Rows are points. Each copy is the shape, with its points in the same order, stretched, turned, moved and blurred by noise. Is it also mirrored, or only turned?

Shape, 8 rows:
[[-6.4 -5.4]
 [-1.9 -5.1]
 [ 3.1  0.6]
 [-5.5  1.1]
 [ 6.6  4.1]
 [ 0.9  0.9]
 [-0.6  0.2]
 [ 1.4  0.9]]
Copy 1, 8 rows:
[[ 8.0 -4.7]
 [ 2.8 -7.0]
 [-3.5 -1.2]
 [ 5.2  0.6]
 [-7.8 -0.3]
 [-1.9 -1.8]
 [-0.2 -2.0]
 [-1.2 -2.1]]
Copy 1 is: mirrored
Copy 2 (8 x 2):
[[-9.0  2.2]
 [-3.9  4.4]
 [ 3.3  0.2]
 [-5.5 -3.4]
 [ 7.9 -1.7]
 [ 0.8 -0.8]
 [-1.3 -0.6]
 [ 1.8 -0.7]]
Copy 2 is: mirrored

Shape (8 x 3):
[[-3.4 -0.6  3.5]
 [-3.5 -5.6  6.8]
 [ 5.5  4.2 -5.3]
 [ 0.1  1.0  4.2]
 [ 5.8 -0.9 -3.7]
 [ 5.0 -0.1 -4.6]
 [-3.3 -5.1  3.2]
 [-1.0  1.0 -2.5]]
Copy 1 (8 x 3):
[[-4.5  0.6  1.4]
 [-7.6 -4.6  1.8]
 [ 8.0  3.8 -2.7]
 [-1.2  0.0  3.1]
 [ 6.0 -1.2 -3.9]
 [ 5.9 -0.1 -4.4]
 [-5.9 -3.0 -1.4]
 [ 0.7  3.3 -2.6]]
Copy 1 is: only turned
Copy 2, 8 rows:
[[-2.0 -1.1 -4.6]
 [ 0.1 -3.2 -9.6]
 [ 2.4  1.3  7.7]
 [ 0.9  1.6 -2.9]
 [ 5.3 -1.8  4.3]
 [ 3.9 -2.0  4.9]
 [ 0.1 -4.6 -6.3]
 [-1.5 -1.7  2.1]]
Copy 2 is: mirrored
Copy 3:
[[ 2.4  1.4  5.3]
 [ 6.3 -3.3  7.5]
 [-3.1  2.4 -4.2]
 [ 0.7  1.1  4.6]
 [ 0.2 -2.3 -3.8]
 [-0.1 -0.9 -3.5]
 [ 6.8 -2.0  5.3]
 [ 2.4  3.2 -0.7]]
Copy 3 is: mirrored

Shape (9 x 4):
[[ 4.4 -2.0 -5.7 -3.4]
 [ 2.1 -0.7 -3.2  1.2]
 [ 3.8 -2.8  3.1  1.0]
 [ 1.4  4.5  0.7 -8.9]
 [ 0.8  4.8  0.4  1.0]
 [ 3.3  0.4  2.8  0.1]
 [-1.9  1.6  5.0  2.0]
 [-1.8 -5.0 -3.9 -3.1]
 [-5.4  4.8 -3.0 -8.1]]
Copy 1 (9 x 4):
[[ -2.6  -0.3  -7.3  -0.5]
 [ -0.3   1.8  -2.1   1.2]
 [  2.9   4.0   0.8  -3.2]
 [  2.2  -7.8  -5.1  -4.5]
 [  5.3  -1.5   0.0   1.3]
 [  4.7   1.6   0.0  -2.6]
 [  3.8  -0.1   5.8  -1.5]
 [ -7.5  -1.3  -0.5  -1.7]
 [ -3.4 -10.9  -1.8  -1.1]]
Copy 1 is: mirrored
Copy 2:
[[  3.7   7.9  -4.1  -3.8]
 [  2.5   2.6  -3.8  -0.3]
 [  3.5  -0.6   2.5  -2.5]
 [ -5.9   9.6   1.8  -5.0]
 [ -2.9   2.9  -0.5   2.4]
 [  0.6   1.5   2.2  -1.2]
 [ -3.8  -3.2   1.6  -0.1]
 [  1.3   1.7  -6.0  -7.0]
 [-10.0   6.7  -5.4  -4.9]]
Copy 2 is: only turned
Copy 3, 9 rows:
[[ 3.1 -0.7 -7.5  2.3]
 [ 0.6 -2.1 -2.8  4.1]
 [ 4.6 -0.7  2.0  4.4]
 [ 0.2  8.3 -3.6 -0.5]
 [-3.6  2.3  0.5  4.6]
 [ 2.0  2.2  1.8  4.4]
 [-1.7  1.6  5.9  2.4]
 [ 2.9 -2.9 -3.9 -3.0]
 [-4.4  5.3 -4.0 -4.9]]
Copy 3 is: only turned

Shape, 12 rows:
[[ 5.6  3.2 -6.3  0.1 -2.0  0.3]
 [ 4.1  6.7 -6.0  1.1 -2.0  1.1]
 [-4.6 -1.6  6.4 -2.2  4.3 -3.2]
 [-5.2  0.4  2.5  3.3  2.1 -2.3]
 [ 3.0 -3.2 -0.4 -0.3  3.1 -6.0]
 [ 1.5  6.8  1.8  1.8  1.8 -0.7]
 [ 1.9  3.6 -2.9  0.2  0.3  3.2]
 [-0.4  2.2  4.3  0.7  4.0  5.4]
 [-5.4 -1.2  0.7 -2.2  3.0 -4.6]
 [-1.3 -2.6  1.7  2.4  2.6 -2.5]
 [ 5.8 -2.7  0.9 -4.4 -5.2 -4.1]
 [ 4.6  6.2 -2.7  3.7 -4.0  5.2]]
Copy 1, 12 rows:
[[ 1.6 -0.4 -2.7 10.2  1.5 -2.2]
 [-0.3  2.0 -4.0 10.5  5.3 -2.7]
 [ 1.3 -2.3 -4.2 -7.9 -4.0  3.0]
 [ 0.9 -0.6 -4.3 -3.7  0.8  6.1]
 [ 5.7 -5.1 -3.3  2.1 -7.6  3.4]
 [-0.5  4.1 -6.8  5.1  1.8  0.7]
 [ 0.4  2.1 -1.4  4.9  3.2 -2.1]
 [-0.1  5.3 -1.4 -1.9  0.1  0.3]
 [ 2.5 -4.6 -4.2 -4.8 -0.2  2.7]
 [ 2.4 -2.5 -2.4 -1.2 -4.1  5.5]
 [-2.8 -6.6 -2.1  4.0 -5.7 -2.2]
 [-4.3  4.6 -1.8  9.5  5.3 -1.8]]
Copy 1 is: mirrored
Copy 2 (12 x 6):
[[-5.3 -0.9 -6.6  4.0 -5.8 -1.9]
 [-4.7  0.5 -9.5  2.5 -5.0 -1.8]
 [ 7.0  0.5  8.0 -7.7  1.9 -2.3]
 [ 3.1  5.2  1.5 -5.9  1.3  0.1]
 [-1.9  2.0  4.3  0.6 -2.2 -3.6]
 [ 4.6  3.6 -2.9 -2.4 -3.4 -2.9]
 [ 0.0 -1.0 -4.7  1.3 -2.6 -0.4]
 [ 9.0  0.3  1.3 -1.9 -0.7  1.9]
 [-0.4  0.4  3.9 -5.2  1.8 -3.9]
 [ 1.9  3.4  3.9 -2.4  0.1  0.4]
 [-3.2 -4.7  3.8 -1.6 -8.1 -1.3]
 [ 0.1  1.2 -8.4  2.0 -6.9  3.0]]
Copy 2 is: only turned
